Each row of a before or after table is a point. One or more steps were done to the points. Then noise was added and the rows were shuffled. The steps act on columns, c1 being the first. Name the steps. A step turns or swaps two columns, mirrors them in a line or flattens them onto one, adds a multiple of one to another, or multiplies or shifts one. Angles are multiples of 10 degrees, from the lower column toward the higher: turns from -170 to 170, lines from 10 to 170 but not 90. Use the fewest steps. Two steps may share a column if one is a turn and the other turns, adds or multiplies; they go together, in the order done. Otherwise the lowest column goes first.

Before, 10 rows:
[[-61 -36   7]
 [ 37  -3   4]
 [ 26   6 -24]
 [ 22   4  10]
 [-29  -5  22]
 [  2 -32   9]
 [ -2  16 -47]
 [ 27   1   8]
 [ 11  -1  20]
 [ 35   5  19]]
After, 10 rows:
[[  44    4    3]
 [  59    1    0]
 [  35    8    4]
 [   2  -13  -12]
 [  55   12    9]
 [ -50    7    6]
 [  -3  -13  -10]
 [  41   -9   -5]
 [-100  -19  -17]
 [  18    9    8]]
Steps: multiply c1 by 1.6; flatten c2 and c3 onto the line at 40 degrees

Before (8 x 4):
[[-18  -6 -30  16]
 [-23  -5  28  18]
 [-23  13  39 -21]
 [-14   7   3 -49]
 [ 15   9  42  24]
 [-19 -15 -30  -3]
 [ 32 -17  29 -11]
 [ 54  30 -60   2]]
After, 8 rows:
[[ 19  16  31 -13]
 [-34  11   3  13]
 [-35  13   9  -9]
 [ 27 -24  34  10]
 [ -2 -36  16  34]
 [ 42   5 -21  23]
 [ 47   7  -3 -25]
 [-40 -23 -72 -17]]
Steps: turn c1 and c3 by -70 degrees; turn c2 and c4 by -140 degrees

Before, 13 rows:
[[ -9 -27  -9 -33 -23   0 -34   0]
 [ 18   8 -19  10 -11   1 -13   3]
 [-78 -24 -33  -7   8 -28 -28  22]
 [ -6  -6  14   2  25 -14   5  -9]
 [ 17 -18 -24   5  -3  -4 -36  61]
 [ 17 -29   8 -15   1  -5   3  35]
 [ 20  -8  23   9 -23  21   8  29]
 [ 14  12  -2 -14 -26 -10 -42  -3]
 [ 25  23   4 -28  -6 -27 -34  -3]
 [ -1  14  21  -4  -2 -30  66  -2]
 [ 22  20 -22 -30  20 105  26 104]
 [-12 -24  23 -17   5  11 -32  -6]
 [ 31 -20 -35 -18 -10  15 -23   9]]
After (13 x 8):
[[ -2 -13  20  -3  -2 -32  66 -61]
 [ -6   3  14   2  27 -14   4 -69]
 [ 20   7  22  12 -22  19   8 -32]
 [ -9  27  -7 -32 -22  -1 -33 -62]
 [-79  25 -34  -8  10 -29 -28 -39]
 [ 13 -11  -1 -14 -28  -9 -42 -63]
 [ 17  17 -23   6  -6  -5 -34   3]
 [ 23 -19 -23 -29  23 106  23  46]
 [-11  24  22 -19   5  12 -33 -64]
 [ 19  28   5 -16   2  -5   3 -25]
 [ 25 -24   4 -29  -7 -26 -34 -62]
 [ 31  18 -35 -17  -8  16 -25 -51]
 [ 18  -9 -21  10 -10   4 -13 -57]]
Steps: multiply c2 by -1; shift c8 by -60

Before, 13 rows:
[[-19 -30 -26   7  13 -14 -10  -7  -4   9 -19]
 [  2  16  22 -10 -10  34  44  31 -14  19 -12]
 [-17   9   3  23 -10   0  21 -12   2 -18  -6]
 [ -1 -19  -3  27  -4  25  27  16  12   9   3]
 [ 20 -22  -9   8  15   0 -11 -18 -10   7 -26]
 [ -4  -2 -12  -3 -16  20   5  -5  24 -12  34]
 [  3  12 -22  27  11 -24  -1  -1 -14 -10 -23]
 [  6  13 -12   2 -11  -7  11  -9  -5  48  -2]
 [ 12  19  -2   7   4  61   6 -21 -43  12 -14]
 [ 15   7 -26   1  -7  16 -13 -32 -11  46 -40]
 [  5 -17   9  19 -17   3  -9  17  -1  30  -5]
 [-29 -10  -8   4  24  19   7  29  16   4 -39]
 [ 15 -13  -7   3 -28  17  16  20 -21   2  -6]]
After, 13 rows:
[[-19   2 -26   7  15 -15  -8  -7  30  25  16]
 [ -3  25 -14  -2 -30  20   5  -6  -1 -31 -23]
 [-19   1   2  22   9  -1  22 -11 -10 -44  -6]
 [ 14 -11 -25   2  40  17 -11 -33  -4 114   2]
 [  8  -8 -14   3   4  -6  10  -8 -14 117 -11]
 [-33  17  -6   4  36  18   7  29   7   9  29]
 [ -3  14  -6  28  -2  26  25  17  16  22  -3]
 [  1 -16  21  -9  14  33  44  29 -13  48  -7]
 [ 10 -47   0   7  14  61   6 -21 -12  29   8]
 [  4   2  10  21   7   2 -10  15  16  75 -16]
 [ 22  -9  -9   9  19   2 -12 -17  21  19  20]
 [ 15 -19  -5   0  13  16  18  19  17   6 -26]
 [  5 -16 -24  27  22 -24  -2  -1 -11 -23  16]]
Steps: turn c2 and c9 by -100 degrees; turn c5 and c11 by 100 degrees; multiply c10 by 2.5

Before (11 x 12):
[[-18 -33 -44  17 -15 -24   6   2 -29  34 -19  -6]
 [ 18  23  26 -36 -19  -7   6  -3  18 -17  62 -19]
 [-41  33  16  47   7  -9  47   9  12  -4   2  34]
 [-30   2 -26  -7  14  31  -5   5  -8  -7   9 -40]
 [-18 -24 -18  -6   3 -16   1  24  -3 -27 -37  -9]
 [ 46 -31   0  17  -5  19  73 -46   6   3  38  19]
 [ 39  41 -20  15 -16 -31 -14 -19  87  -3 -18  13]
 [ 21 -41  71  -9  10  13  18 -54 -20   0 -25  17]
 [-15 -12   4  39 -15 -24   2  15  25  -4  47   1]
 [ 15 -13 -23 -30   8  26   8  38  13  19  15 -43]
 [ -4 -20 -62 -11  17  20 -32  10 -25  24 -13  21]]
After:
[[ -6  18 -44  20  21 -17   7   4   0  38 -33  29]
 [ 36  16 -20  14  27 -25 -16 -21  -3 -16  43 -88]
 [-14 -45   4  38  23 -18   1  13  -5   2 -12 -26]
 [-41  -1  14  47  -3 -12  47   9  33  11  34 -16]
 [ 20  27  71 -10 -13   8  19 -55  20  -7 -42  16]
 [  4  14 -63  -9 -24  13 -33  10  24  24 -19  22]
 [-30  -8 -26  -7 -24  23  -4   6 -38   3   1  15]
 [ 45 -39   0  17  -2  21  73 -46  17 -13 -31 -10]
 [ 20 -16 -23 -29 -17  20   7  38 -46  12 -14  -7]
 [ 11 -63  26 -34  20   0   5  -3 -21 -21  22 -13]
 [-28  36 -19  -8   3 -16   0  25  -9 -19 -25   5]]
Steps: turn c1 and c10 by -20 degrees; turn c2 and c11 by 90 degrees; mirror c5 and c6 in the line at 100 degrees; turn c9 and c12 by -100 degrees

Before, 11 rows:
[[ 18 -24  23  -4 -41  -8 -46 -33 -11 -38  34 -27  32 -30  49 -27 -45   9]
 [-55 -59 -24  21   4 -30 -14 -19 -16  38 -38  12 -34  14  15  32 -14  34]
 [-31 -18  26  14   7 -30 -46 -22  -9 -42  22   4  38 -48   7  30  -1 -24]
 [-15  19 -13 -44  26 -18  18 -12  44  35 -11 -48 -28 -17  37 -11  33 -23]
 [ 24  21   7 -27  23   6 -53  17  25 -26 -35  15 -34  17  -9  -6  -2   7]
 [  0  -1  34   3  -3 -18  19 -31   1 -15 -37   6 -33  12 -37  52 -28  42]
 [-26 -14 -28 -20 -31 -40 -32   3 -24 -28  36  -9  30  -6 -14  26 -25 -24]
 [ 29 -28  36  11   3 -10  14 -22  40  45  27   2 -18 -20 -21 -30  -5  41]
 [ 17   5  29  21  16  35 -23  17  22  14  19 -46  16   0 -12  19 -18  -3]
 [ 31  19 -41 -20  31 -15  29  26 -24  43   8 -43 -28 -14  32  26  33 -24]
 [-30 -17   9  -8  -1 -33  14 -43 -23  34   9 -40   9 -10 -16 -14  21  20]]
After:
[[-33 -20  25  13   8  21 -46 -18 -11  49  22   3  38 -47   9  29  10 -26]
 [ 19 -24  24  -4 -41  44 -45 -52 -10  35  35 -26  33 -31 -32 -28 -23   7]
 [ 25  24   9 -26  24  23 -55  12  25   5 -35  14 -35  16  15  -7 -10   5]
 [ 16   8  30  21  19   3 -20   5  21 -39  17 -46  15   1   7  18 -25  -4]
 [  1  -1  31   4  -3  -6  18 -43   2  15 -35   3 -33  13  39  54 -10  42]
 [-55 -60 -25  23   5 -40 -12 -21 -15  12 -37  13 -35  15 -28  34  -4  34]
 [-26 -14 -27 -21 -32   0 -32 -13 -23  47  37 -10  31  -6  19  27 -21 -22]
 [-28 -19  10 -10  -1 -49  13 -26 -24   9   9 -38   7  -8   3 -12  38  20]
 [ 30 -27  37   8   2 -48  13 -22  41 -15  28   2 -14 -18   5 -29   6  39]
 [-15  20 -13 -44  25 -26  18   9  44   4 -11 -50 -28 -16 -47 -12  36 -20]
 [ 30  20 -40 -20  32 -32  29  40 -25  -4   9 -44 -29 -13 -45  26  15 -23]]
Steps: turn c10 and c15 by -160 degrees; turn c6 and c10 by -60 degrees; turn c8 and c17 by -30 degrees

Before (8 x 20):
[[ 50 -62 -22 -11  -6  31  40  16 -19   2 -32  42   5  10  15 -21  34  29
   18 -17]
 [-33  23   7 -22  -2 -39 -25 -12 -31 -52 -11 -16 -51 -29  44 -32   2   1
    8 -29]
 [ -3 -48   3 -29  25 -12  -6 -36 -20   8  41  42 -20 -12 -41 -19  45  -6
   -7   0]
 [ 26  20  22 -18   8 -30 -26 -47  -2 -13  36 -28 -17 -29 -11  -1 -39   7
  -30  26]
 [ 37 -25 -20  24   4  22  -2   4  42 -25  28  31  10  -6 -45   5  19 -11
    3  31]
 [-24  -9  18  15 -37   3 -46  34  42  31 -15 -41  -7  -9   2  -2  25 -35
    4 -39]
 [ 10  10  28 -21  50 -13  33  -8  34   8 -17 -12  -3 -10 -24  16 -17 -13
   42  10]
 [-38  11 -28 -23  13  47  30 -35  54  17  35   3 -22 -28 -22  26  12  -2
   16 -39]]
After:
[[-10  23  32 -23  -2 -12 -25 -12 -30 -52 -11 -16 -50 -18  15 -33   2  37
  -42  21]
 [ 32  19 -11 -18   9  -4 -25 -47  -2 -13  37 -28 -16 -61 -31  -1 -40  31
    6  76]
 [  2 -49   4 -30  25 -10  -7 -35 -20   7  40  42 -19 -13 -14 -19  45   9
   39  50]
 [ 31  10   5 -21  49 -17  34  -8  34   8 -17 -12  -2 -40  36  16 -16   7
   32  60]
 [  1 -24 -40  24   4  -2  -2   4  42 -24  29  30   9  -7  -5   5  20 -25
   45  81]
 [  4  -8  29  14 -38 -32 -46  34  42  32 -15 -41  -7 -12   4  -1  26 -15
   -1  11]
 [-44  11  19 -23  14  14  31 -35  54  17  35   3 -22  15  13  25  12 -45
   25  12]
 [  6 -62 -54 -11  -7  38  39  16 -20   2 -31  42   5   4  20 -21  34 -19
  -12  34]]
Steps: turn c1 and c3 by -60 degrees; add -1 times c1 to c14; turn c6 and c18 by -70 degrees; turn c15 and c19 by -80 degrees; shift c20 by 50

Before (9 x 32):
[[-29   5   5  26 -23  25  22   2  -5   9  42 -42   1 -23  36 -10 -17  26
  -53 -11 -26  -6  25  21  20 -35  28 -17 -38   8   5 -10]
 [-40   7  16   2 -17  14  13 -20  -6  16 -10 -15 -48 -45  62 -18 -15  -2
  -41  -3 -18  -9  16  13  11  21  41 -32 -47   2   8 -15]
 [ 19  32 -37 -31  21  14  46 -31 -18 -32 -36  14  11 -29 -26  17  11 -71
   48  -4  17  -7 -10  -4 -41  30  38 -15 -23  30  -4  -5]
 [ 20  12 -15 -14  34  31 -28 -36  21   0 -25   6 -12 -25  -9  -9  21 -66
   42   8   6  16 -50  13 -27  17  15  22   3  23   9   3]
 [-44 -16  50  35   2  27  37  36 -13  67  12  -9 -15 -70  40   5  -8  41
  -10  -9 -20  15  22  19  27 -16  39 -46 -33 -17  33  12]
 [ -5  20 -20  -4  14   2  -1 -30  18  -1 -37  16   0  32 -27  -2  18 -70
   31 -39  15 -19 -37   1 -47  23  23 -33 -29  17  -3 -11]
 [-22  15  10 -10 -20  43  34  -8  23   5   4 -12 -29 -57  34 -31   6  40
  -17  10 -35 -35   9  23  17 -54  22 -47 -39 -28   0 -10]
 [-22 -51 -25   5  29 -22   1  37   6   1 -10  20 -14 -18  -9   2  21  17
   -6 -23  17 -30 -41  42  15  36 -14   2   9  35  -3 -22]
 [  9  39 -25 -42  28  -8  28 -31   0  -8 -18   7   7  22  16  -5  46 -61
   46  12  26  -7 -60  -7  -9   9  16 -10  19  17 -19 -22]]
After:
[[-31   6   6  25 -24  24  18   4  -3   9  39 -38  -1 -32  37 -14 -16  22
  -55  -7 -25  -5  26  25  -9 -32  28 -18 -40   9   6 -12]
 [-41 -15  51  33   1  28  38  35 -14  68   9 -10 -15 -61  40   4  -9  42
  -13  -8 -17  18  25  18 -47 -16  42 -47 -35 -16  32  15]
 [-42   8  16  -1 -16  14  10 -19 -10  18  -7 -14 -48 -33  56 -21 -15   0
  -40  -6 -18 -14  19  12 -36  20  36 -33 -50   3   4 -13]
 [ -4  21 -20  -7  15   0  -4 -32  18  -1 -35  12  -2  54 -28  -4  16 -69
   35 -39  12 -23 -36  -1   6  21  20 -33 -31  16  -2 -12]
 [ 19  34 -40 -30  19  13  45 -28 -20 -30 -38  18  12  21 -28  20   8 -68
   44  -4  18  -7  -9  -3 -47  31  38 -17 -24  33  -5  -2]
 [ 18  14 -15 -15  35  29 -33 -37  23   1 -27   5 -11  10  -8  -7  23 -68
   43   8   4  16 -50  11 -32  16  17  22   0  25   6   5]
 [  7  38 -29 -45  28  -9  28 -33   0  -6  -9   5   2  18  14  -7  42 -58
   47  10  25  -8 -59  -4  15   9  14  -5  20  15 -17 -23]
 [-21  15   6  -9 -18  45  35  -7  22   8   5 -12 -27 -45  38 -31   5  40
  -12  11 -34 -37   8  27 -38 -57  22 -48 -41 -30  -5  -9]
 [-21 -49 -27   8  28 -18   1  37   6   0 -11  19 -15 -27 -12   3  23  16
   -7 -24  20 -36 -41  42 -10  37 -14   4   9  33  -7 -24]]
Steps: turn c14 and c25 by 60 degrees

Before, 11 rows:
[[ -22   21   52   12   10    2  -17   17 -109   19   -3   33   -9    2
   -23  -24   -4  -44    1    4   35    5  106   22   -7   20   12   44
   -25    8   10  -27   14   22   -9   23  -21  -24  -19   30   10   14
    15   69   24   12   -3   20]
 [ -10   30   16   33  -11   29   -7   -9   27  -12   16   21  -10   -1
   -34    6   -7   -3   -5  -16   20  -21    8  -48   21  -18    6   20
     0   15   25   39    8    5   27  -19  -19  -25   24   -7   19    2
     6   -8    0    5   12  -11]
 [  20   -3   20    9   53    7   32    7   -3  115   10   23   -8  -26
    11  -24   -7  -36    3   -5   30  -44  -24  -15   -8    3   96   -8
    -4    7   14  -16  -13   51  -20  105    2  -39   20   -7    0   -7
    -5    0   69    7   22  -12]
 [ -20   34  -17   14   -4   59  -32   -5    1   35   -4   -2  -24   13
   -38  -26   -9   51  -66  -10  -32  -11  -17  -28   -8   85   -5    5
    -5   16   20  -24   12   12   35    6   -7  -29   12   -5    1   20
     1   -7   19  -15   -7   16]
 [ -21   19   43   12    8   -4  -15  -20   18    4    6    3  -23   -3
    15  -30   66  -27   -6    6   21   -8  -31   18  -14  -20  -10   22
   -20   16    9    7   -6   -9   -6  -10   19  -41   22   -1  -11   18
    -2   52    5   -9   50   -1]
 [  22   -4  -11   25   -9   74   26   11   39  -17    7   36    1   -2
    29   -1   51  -46   -2    0   31    1   13    2   51  -30   -4  -12
   -10   12    0   71  -38  -14  -22  -22  -19   -6   25    2   32   -2
    -4   -5    7   13   49   -8]
 [  17   -6   11   14   25   -1    6   14   39  -12   46  -56  -17  -29
   -31  -21   -3   -8   19  -16   34   23   -9   27   10  -23  -27   29
     8   -8    4    9   12   -4   -3   16  -10  -41    6  -19   -4 -105
    -3  -11    3  -37   -7  -10]
 [  19   -2  -13  -27   27   11  -21   10  -24   -3   14   19   11  -12
     0  -19   26   78   14    9   34  -25   -4   27   18  -21  -10  -19
    -7  -49   13  -17  -10  -10  100  -25   24  -32   -4   -5   19   -4
    11   17    8    0   29   -5]
 [  22   13   10   20  -11   29  -28  -14   35   -9    0  -67  -14   14
   -12   24   -6  -11  -74    4   14   25    8  -17   -3  -21  -25   18
   -21  -28   15  -27    8    2  -21    1  -26  -40   22   15   13  -29
     5   23   -1  -24   56   -8]
 [  23    8  -17   -2   19    1  -26   -6   -9   -5   50   34  -19   -7
   -19   -8   -6    3   10  -15  -72   26    4   17  -14  -30   25  -12
   -14  -42    2  -26    9   19    6  -11  -20   14   17   -8    6    2
     9    8    1   -4   43   19]
 [  18   20  -16  -87   21   -4   -3   15   38   -7   99    4  -20   13
    44   -4   -6   16    0  -13  -33   26    7    6   16  -23  -17  -18
   -20  -74    8   30    2   -3   26   20  -23  -40   22    8   -1    8
   -36   -3    6   15   22   15]]
After:
[[ -26   20   53    7   11    2  -18   18 -110   15   -6   30   -7    2
   -22  -21    7  -40    3    3   30    4  107   -4   -8   20   13   44
   -26    6   10  -29   12   24   -9   23  -21  -23  -18   61   11   16
    13   68   23  -14   -5   22]
 [  22   -1  -11   20   -6   76   27   12   40  -19    8   41   -2    0
    28   -1  -46  -46   -3   -1   34   -1   11    0   52  -24   -4  -10
   -10   15    3   71  -38  -18  -22  -22  -17   -7   21    6   33   -1
    -5   -9    9  -21   51   -7]
 [  21   -3   18   11   57    7   34    8   -1  113    8   27   -9  -24
    11  -23   10  -34    2   -4   28  -45  -23  -12   -7    3   97   -7
    -3    3   10  -15  -14   50  -19  103   -1  -38   20  -20    0   -9
    -4    3   67   -8   24  -14]
 [ -15   29   19   33  -15   28   -7  -11   26  -16   14   21   -8   -3
   -36    7    6   -1   -9  -18   17  -22    8  -41   19  -14    6   24
     1   17   27   38    8    6   24  -19  -15  -30   24  -29   17    3
    10   -5   -2   -3   13  -10]
 [ -18   34  -16   16   -5   60  -31   -3    0   34   -6    3  -27   15
   -39  -25    5   48  -65  -10  -33  -11  -17  -24  -11   83   -5    5
    -7   12   18  -21   14   12   33    4   -8  -29   13  -18    2   20
    -2   -8   17   16   -9   13]
 [  25    9  -14   -6   18    3  -26  -10  -10    0   50   36  -21   -8
   -16   -9    5    4    8  -16  -69   30    3   19  -13  -25   23  -14
   -14  -41    2  -24   13   24    4  -10  -17   15   22   -8    6    1
    11    9    1    3   42   19]
 [  18   -6   10   13   25   -2   12   12   43  -14   49  -55  -17  -29
   -31  -21   -6   -6   19  -15   32   25  -11   36   10  -20  -24   28
    10   -5    6    8   11   -5   -3   20  -12  -43    6  -28   -1 -103
    -2  -12    3   35   -8  -10]
 [  16   13    7   24  -10   29  -29  -13   32   -9    2  -65   -9   15
   -14   25    2  -12  -73    5   15   25    6  -28   -5  -21  -24   20
   -22  -26   11  -28    8   -1  -21    0  -31  -41   21   22   11  -28
     5   22   -1   25   53  -10]
 [ -22   22   40   12    8   -5  -17  -22   19    5    2    3  -24    1
    16  -31  -69  -25   -4    6   22  -11  -32   15  -17  -22  -12   24
   -21   14   10    7   -9  -10   -7  -10   19  -41   20    3  -12   20
    -3   51    3    0   50    2]
 [  16   -3  -14  -30   25    4  -19   10  -23   -4   16   19   16  -11
    -3  -20  -25   81   14   11   37  -25   -6   25   19  -18   -9  -19
    -9  -48   11  -19  -12   -9  105  -22   24  -33   -8    2   19   -1
     8   16    6   -4   28   -5]
 [  15   17  -15  -90   20   -6   -6   11   39   -9  101    4  -18   13
    45   -6    8   15   -3  -11  -34   28    6    2   16  -21  -15  -18
   -18  -73   10   31    1   -4   26   22  -25  -38   24   18   -1    9
   -36   -5    4  -11   21   13]]
Steps: turn c17 and c46 by -170 degrees; multiply c40 by 2; turn c24 and c40 by 20 degrees
